Each point is reached from the start by the listed moves, each made once or not at all, plus a little noise. Say if it took an odd or an even number of moves. Then give how often each move was made.

Moves:
(1): [-0.15 -0.15 -0.01 -0.11]
(2): [ 0.88 -0.58 -0.26  0.01]
Start: [-0.09 -0.06  0.08 -0.25]
Points:
[-0.06 -0.12  0.09 -0.26] -> even (0, 0)
[ 0.65 -0.81 -0.17 -0.36] -> even (1, 1)
[ 0.79 -0.64 -0.19 -0.23] -> odd (0, 1)

Moves:
(1): [-0.11 -0.28 -0.54  0.16  0.38 -0.20 -0.06  0.42  0.10 -0.26  0.41]
(2): [-0.14  0.02 -0.56 -0.16  0.03 -0.42 -0.25 -0.27  0.29 -0.36  0.09]
(3): [-0.28 -0.11  0.43 -0.15  0.09  0.15  0.02  0.30 -0.04 -0.16 -0.31]
(4): [-0.11 -0.23 -0.24  0.23 -0.01  0.10  0.01 -0.10  0.08 -0.43  0.24]
(5): [ 0.45  0.25 -0.08  0.00 -0.01 -0.57 -0.17 -0.55  0.32 -0.24  0.23]
(6): [-0.07 -0.44  0.20 -0.15  0.00  0.15 -0.26 -0.53  0.16 -0.07  0.13]
(7): [ 0.17  0.75  0.59 -0.36 -0.13 -0.66  0.60 -0.03 -0.52  0.04 -0.16]
(8): [-0.09 -0.13  0.41 -0.16  0.05 -0.06  0.19 -0.52  0.42 -0.02 -0.05]
Start: [ 0.22  0.17 -0.19 -0.18  0.05  0.50  0.07 -0.23  0.17  0.11  0.10]
Points:
[ 0.30  0.23  1.13 -0.76  0.05 -0.42  0.43 -1.62  0.58 -0.79  0.17] -> even (0, 0, 1, 1, 1, 1, 1, 1)
[ 0.40  0.32  0.41 -0.68  0.37 -0.57  0.16 -0.66  0.21 -0.57  0.43] -> odd (1, 0, 1, 0, 1, 1, 1, 0)
[ 0.52 -0.15  0.32 -0.51  0.03  0.01 -0.14 -1.80  1.04 -0.20  0.38] -> odd (0, 0, 0, 0, 1, 1, 0, 1)
[ 0.00 -0.27 -0.31 -0.18  0.48  0.25  0.20 -0.34  0.71 -0.21  0.49] -> even (1, 0, 0, 0, 0, 0, 0, 1)
[ 0.22  0.16  0.06 -0.61  0.31 -0.22  0.27 -0.40 -0.07 -0.18  0.47] -> odd (1, 0, 0, 0, 0, 1, 1, 0)

Moves:
(1): [ 0.04 -0.13  0.25 -0.09  0.35  0.09  0.08 -0.02  0.02  0.07 -0.25  0.01
  0.11 -0.44  0.17]
(2): [-0.16  0.20  0.17 -0.16 -0.12 -0.28  0.24 -0.03  0.35  0.01  0.19 -0.05
 -0.16 -0.06 -0.27]
(3): [ 0.62 -0.53  0.04  0.24 -0.17  0.54  0.23  0.24 -0.21 -0.95 -0.16  0.47
  0.24  0.53 -0.29]
(4): [ 0.08 -0.10 -0.16  0.48 -0.71  0.46  0.02 -0.16 -0.16 -0.24  0.28 -0.11
  0.02  0.33 -0.17]
(5): [-0.31 -0.06  0.13 -0.26 -0.17 -0.02 -0.20  0.02  0.21  0.14  0.05  0.16
 -0.15  0.15  0.18]
(6): [ 0.05 -0.05  0.00  0.03  0.11 -0.07 -0.39  0.38 -0.27 -0.22  0.01  0.10
  0.12 -0.29 -0.14]
(7): [-0.12 -0.16  0.01  0.15  0.40  0.02 -0.03 -0.03  0.07  0.25  0.42 -0.29
  0.06 -0.39 -0.34]
(8): [ 0.10 -0.10  0.09  0.10  0.33  0.26  0.21  0.22 -0.07  0.17 -0.03 -0.07
 -0.20 -0.02  0.04]
(9): [-0.29  0.09  0.06 -0.62  0.49 -0.12 -0.26  0.37 -0.02 -0.07  0.17  0.03
  0.55 -0.88  0.11]
(10): [ 0.34  0.08  0.23 -0.36  0.43 -0.21 -0.48  0.22 -0.16 -0.06 -0.05 -0.22
 -0.64 -0.13  0.17]
(11): [ 0.47  0.02  0.18 -0.02  0.02 -0.07 -0.07  0.21 -0.04 -0.03 -0.11  0.01
  0.66 -0.09 -0.10]
(12): [ 0.02 -0.54 -0.31 -0.14 -0.04  0.18  0.04  0.35 -0.13 -0.66 -0.32  0.03
  0.55 -0.39 -0.18]
Start: [-0.29  0.05 -0.05  0.24  0.28  0.13 -0.06 -0.26  0.07 -0.18 -0.20 -0.21
  0.12 -0.30 -0.05]
Points:
[ 0.67 -0.94  0.45 -0.61  1.71  0.48 -0.22  1.25 -0.13 -1.41 -0.09 -0.30
  1.15 -1.74 -0.81] -> even (0, 1, 1, 0, 0, 0, 1, 1, 1, 1, 1, 1)
[ 0.38 -0.83  0.66  0.05  1.46  0.74 -0.21  0.34 -0.04 -0.57 -0.21 -0.26
 -0.46 -0.59 -0.09] -> even (1, 0, 1, 0, 1, 0, 1, 1, 0, 1, 0, 0)
[ 0.57 -0.43  0.29  0.10  0.59  1.00 -0.37  0.66 -0.55 -1.39  0.00 -0.09
  0.17 -0.50 -0.20] -> odd (0, 0, 1, 1, 0, 0, 0, 1, 1, 1, 0, 0)
